Each row is a point. The points of each table are mixes of a few directions, plus a little noise. How many directions does each table use, and how many do they share? Where both have some left over, give the other angles between the two spaces (their principal angles), to ten degrees, smallest first.
(in the rows, 128 means zero)

First (4 x 3)
[[111 155 100]
 [161  95 229]
 [128 102  88]
 [110 159  98]]
Second (5 x 3)
[[ 91  86  81]
 [101  94  96]
 [133 159 113]
 [173 136 227]
 [141 166 122]]
Directions: first 2, second 2, shared 1; angles 40

First (8 x 4)
[[116 159 114 115]
 [134  75 113 139]
 [ 28 192 110  73]
 [ 98  73 152 132]
 [148 161 166 134]
 [195 156 164 153]
 [139  87 156 145]
 [166 120  50 133]]
Second (6 x 4)
[[128 163 160  72]
 [188 140 131  60]
 [ 99  92 107 249]
 [145 142 144 119]
 [113  99  95 148]
 [ 93 133 130 122]]
Directions: first 3, second 3, shared 2; angles 70

First (8 x 6)
[[100 130 124 147  58 123]
 [135 157 144 157 163 107]
 [ 88 134 144 172 116 137]
 [159 101 119  66 208 149]
 [125 119 106 117  27 122]
 [122 115 140 112 221 149]
 [187 126 108 143  49 140]
 [108 142 137 109 182  97]]
Second (6 x 6)
[[108 164 156 133 126 118]
 [108 112 127 135 112 149]
 [ 69  78  90 121 108 106]
 [129 130 118 163  85 117]
 [249 182 149  86 224 116]
 [102 102 125 133 112 159]]
Directions: first 4, second 4, shared 3; angles 60

First (10 x 8)
[[127 115 168 148 117 170 154  99]
 [ 95 216 218 166 110 135 128 202]
 [142 138  59 109 153 117 117 125]
 [132 134  59 110 142  98  91 133]
 [137  80  98 132 125 160 127  61]
 [ 86 192 202 169  98 125  98 183]
 [141 108  88 102 141  98 123 131]
 [123 102 204 130 107 122 158 142]
 [138  89  76 111 134 117 112  96]
 [159 105 106 104 152 143 176 107]]
Second (8 x 8)
[[112  91  89 145 108 133  68  76]
 [ 96  56  52 163  87 140   7  24]
 [135 144 145 120 138 126 156 151]
 [129 133 132 126 129 128 135 134]
 [147 172 174 106 153 121 202 192]
 [138 150 150 117 140 125 164 159]
 [138 152 153 117 141 124 168 162]
 [126 127 126 129 128 128 125 125]]
Directions: first 4, second 1, shared 1

First (7 x 8)
[[165  61  88 207 157 145 105 114]
 [153 128  73 223 179 141 179 103]
 [122 105 156  84  98 122  81 142]
 [129 126 129 127 126 129 127 129]
 [142 131  93 185 160 136 165 112]
 [ 89 168 186  22  81 109 109 150]
 [ 93 177 171  46  94 110 131 144]]
Second (9 x 8)
[[130 167 100 173 160 132 188 112]
 [129 143 117 145 140 129 151 122]
 [124  51 185  38  64 120   7 160]
 [129 141 118 144 139 129 149 122]
 [126  98 150  93 103 125  81 140]
 [130 165 101 170 158 132 185 113]
 [132 196  78 207 184 135 234 100]
 [126  83 161  76  91 124  57 147]
 [127 109 142 106 112 126  98 136]]
Directions: first 2, second 1, shared 1

First (8 x 9)
[[158 167 171 158  96 189 228  64 143]
 [136 135 101  94 155  89 106 137 136]
 [ 29  98 161 158  89 159 174 122 217]
 [101 136  61 127 162  65 119 144 109]
 [200  91 126 122 120 106 102 192 101]
 [ 61 139  93 110 160  98  94 116 141]
 [159 142 177 162 108 203 118  92  60]
 [178 114 134  95 135 116  85 157 119]]
Second (7 x 9)
[[187 120  25 149 185 166 107  14 141]
 [111 147 187 112  98 112 158 174 125]
 [103 151 201 109  91 107 161 187 121]
 [120  62 115 140 116 123  99 172 161]
 [127 182 182 107 110 121 176 135 112]
 [132  96 135 129 113 125 130 157 157]
 [117 138  50 150 183 141  65  58  78]]
Directions: first 5, second 3, shared 2; angles 80

First (9 x 11)
[[130 120 131 113 150 125 134 110 135 110 131]
 [146 109 115 107 121 129 115 151 157 128 101]
 [120 137 131 141 123 128 129 125 114 135 135]
 [108 145 147 137 161 125 147  82 101 110 161]
 [204  52  69  68  67 136  71 249 241 150  16]
 [124 140 126 151 101 131 122 149 115 152 127]
 [109 152 140 154 130 126 138 109  95 133 153]
 [105 152 147 144 150 126 145  88  92 118 163]
 [108 149 145 141 150 126 145  88  98 117 161]]
Second (11 x 11)
[[129 115 113 119 114 118 129 162 143 126 117]
 [ 47 133 110 130 139  58 205 171  95  72 194]
 [138 151 150 152 129 155 110  88 106 153 131]
 [145  80  99  74 135 108 131 170 187  96  97]
 [149 135 149 128 150 154 111  74 126 135 124]
 [143 154 127 179  61 155  90 166 107 197 103]
 [136 101 134  77 191 121 143  79 158  76 134]
 [ 95 168 148 171 128 127 145 101  72 138 170]
 [131 106  97 118  90 111 125 203 155 134 101]
 [130 146 153 138 154 146 125  69 107 129 144]
 [165 119 129 122 118 155  93 123 151 151  93]]
Directions: first 2, second 3, shared 2

First (9 x 12)
[[111  80 115 114  81  90 120 117 120  82 115  91]
 [130 133 129 130 133 132 129 129 129 133 129 132]
 [ 99  47 106 104  48  64 115 109 114  50 107  65]
 [166 234 157 159 232 212 146 153 146 230 156 210]
 [111  81 115 114  82  91 120 117 120  83 116  92]
 [107  70 112 111  71  82 118 114 118  72 113  83]
 [164 230 156 158 229 209 145 152 146 226 155 207]
 [131 137 131 131 138 136 130 130 130 137 131 135]
 [132 140 131 132 140 137 130 131 130 139 131 137]]
Second (11 x 12)
[[101 141  59 119 123  78  94  62 170 170 126 138]
 [119 157 119 122  67 163 180 192  42 144 157 124]
 [107  96 164 137 246 108  84 141 131 111  80  93]
 [192 115 197 120  77 185 171 176 132  78 137 155]
 [119 143 114 144 141 127 105 134 135 116 119 117]
 [ 91 152 132 132 126 135 120  93 177 155 181  73]
 [218 104 147 124 111 129  87 124 228  48  64 207]
 [149  88 126 154 146 110 155  87  68 118 118 163]
 [119 162 135 204 138 161 107  92 161  79 174  73]
 [113 140 112  45  85 118 142 193 121 189 112 146]
 [ 80 112 100 107 147  93 162 113  43 201 140 119]]
Directions: first 1, second 6, shared 0; angles 80

First (11 x 14)
[[ 97 107 120 117  83  38 172 152 131 173  96 115 110 204]
 [114 111 122 117  95  61 168 135 135  99  99 120 130 156]
 [134 132 130 130 137 145 119 124 127 124 135 130 130 115]
 [150 158 139 150 188 249  50 119 111 210 181 142 118  90]
 [165 145 136 134 167 204 100  95 131  14 150 141 163  29]
 [130 120 125 121 114 100 152 122 136  59 112 126 142 114]
 [127 142 132 140 153 180  86 136 115 236 155 132 106 146]
 [122 118 124 120 107  85 156 130 134  96 109 123 133 140]
 [123 131 128 132 133 139 116 135 123 184 135 128 114 147]
 [122 122 126 124 117 105 141 132 130 123 120 125 127 140]
 [126 122 125 122 116 102 147 127 133  90 115 126 135 128]]
Second (11 x 14)
[[115 111 125 122 109  77 161 148 139 132 106 123 124 165]
 [160 150 137 140 177 225  80 104 123  89 162 142 146  52]
 [111 108 124 120 102  66 167 150 136 137 102 121 121 175]
 [107 105 125 119  96  53 172 151 138 143  97 120 119 186]
 [110 158 112 124  94 131  84  93  89 223 150 112 105 143]
 [135 145 126 130 136 165  98 110 116 142 147 130 128 105]
 [135 155 124 133 137 178  81  98 106 155 156 126 123  97]
 [121  81 137 122 122  49 208 179 169  67  79 132 137 175]
 [154 143 136 137 168 202  94 113 127  93 153 139 144  70]
 [127 150 121 128 124 154  93 102 108 167 147 125 120 117]
 [137 100 140 129 145 109 172 159 159  59 106 139 145 129]]
Directions: first 2, second 2, shared 1; angles 40

First (11 x 14)
[[121 134 150 164 142  99 107 168  98 119 136 152 159 139]
 [142 118  78  58  96 190 169  48 191 148 110  80  62 110]
 [119 133 159 174 148  88 101 177  91 114 142 157 173 139]
 [120 133 157 166 145  93 103 173  91 116 138 155 167 138]
 [134 124 109 103 117 151 145  98 154 135 117 111 104 120]
 [135 123 107  95 112 156 149  95 157 138 119 107  98 122]
 [145 118  74  49  92 198 177  40 198 150 106  74  54 109]
 [108 140 191 222 169  46  69 235  44 100 155 193 218 153]
 [137 123 104  91 113 157 148  87 161 137 117 103  93 119]
 [139 120  93  79 108 168 157  73 171 140 113  95  84 116]
 [111 139 180 206 163  59  79 216  60 105 149 179 200 149]]
Second (8 x 14)
[[136 150 130 147 192 155 109 115 184 130 174 100 161 125]
 [ 61 186 100 146 141 151  71 170 105 130 112  78  63 112]
 [ 68 159  97 156 140 126  64 129 117 177 113  70  64 140]
 [198  53 141 147 113  81 150  39 157 206 151 182 186 179]
 [145 170 146 108 157 182 161 189 141  31 154 147 171  74]
 [146 135 124 139  67 132 146 172  63 109 106 217 131 105]
 [118  81 148  49  83  92 188 132 103  76  75 102  99 135]
 [151  91 135 130 133 103 135  79 153 165 139 128 148 156]]
Directions: first 1, second 4, shared 0; angles 60

First (8 x 18)
[[143 178  89 197  29  99  69 115  90  98 109  56  88 114 217  54 201 183]
 [174 172  86 145 109 167 101 119 109 126 119 147 109 140 136  66 140 150]
 [ 92 102 165  90 162 115 168 140 140 109 146 143 147 123 125 180  93 102]
 [108  64 166  83 161 101 130  99 134 179 121 131 137 100 107 181  90 130]
 [135 148 102 204  91 118 101 139 141 146 110  78 117 143 110 103 192 133]
 [162 126  87  37 193 160 197 108 170 106 144 219 201 136 110 126  64  71]
 [100 119 154 145 121 109 127 143 126 121 132 104 119 127 129 151 139 128]
 [111 120 172 124 160 157 130 156 116 135 140 151 102 142  91 160 102 129]]
Second (8 x 18)
[[118  95 171 153 184 161 145 174 130 203 121 113 103 135   7 182 122  97]
 [149 138  91 110  98 111  94  75 141 113 122 158 148 130 185  86 129 161]
 [ 78 114 132 128  68  32 134 105 133  68 134  62 156  96 238 146 157 135]
 [130 152 107 183  83 118  56 102 166 114 125 158 128 180 147  89 169 177]
 [120 110 179 129 154 157 128 160  79 172 125 105  75 106  82 158 107 133]
 [156 121 105  78 161 145 162 114 128 142 125 151 152 110 114 123  96 102]
 [131 140 148  90 173 169 210 187  78 109 145 112 112  97 107 150  90  73]
 [144 154  90 152 104 128  96 107 169 104 128 167 152 170 143  89 153 146]]
Directions: first 5, second 5, shared 4; angles 50
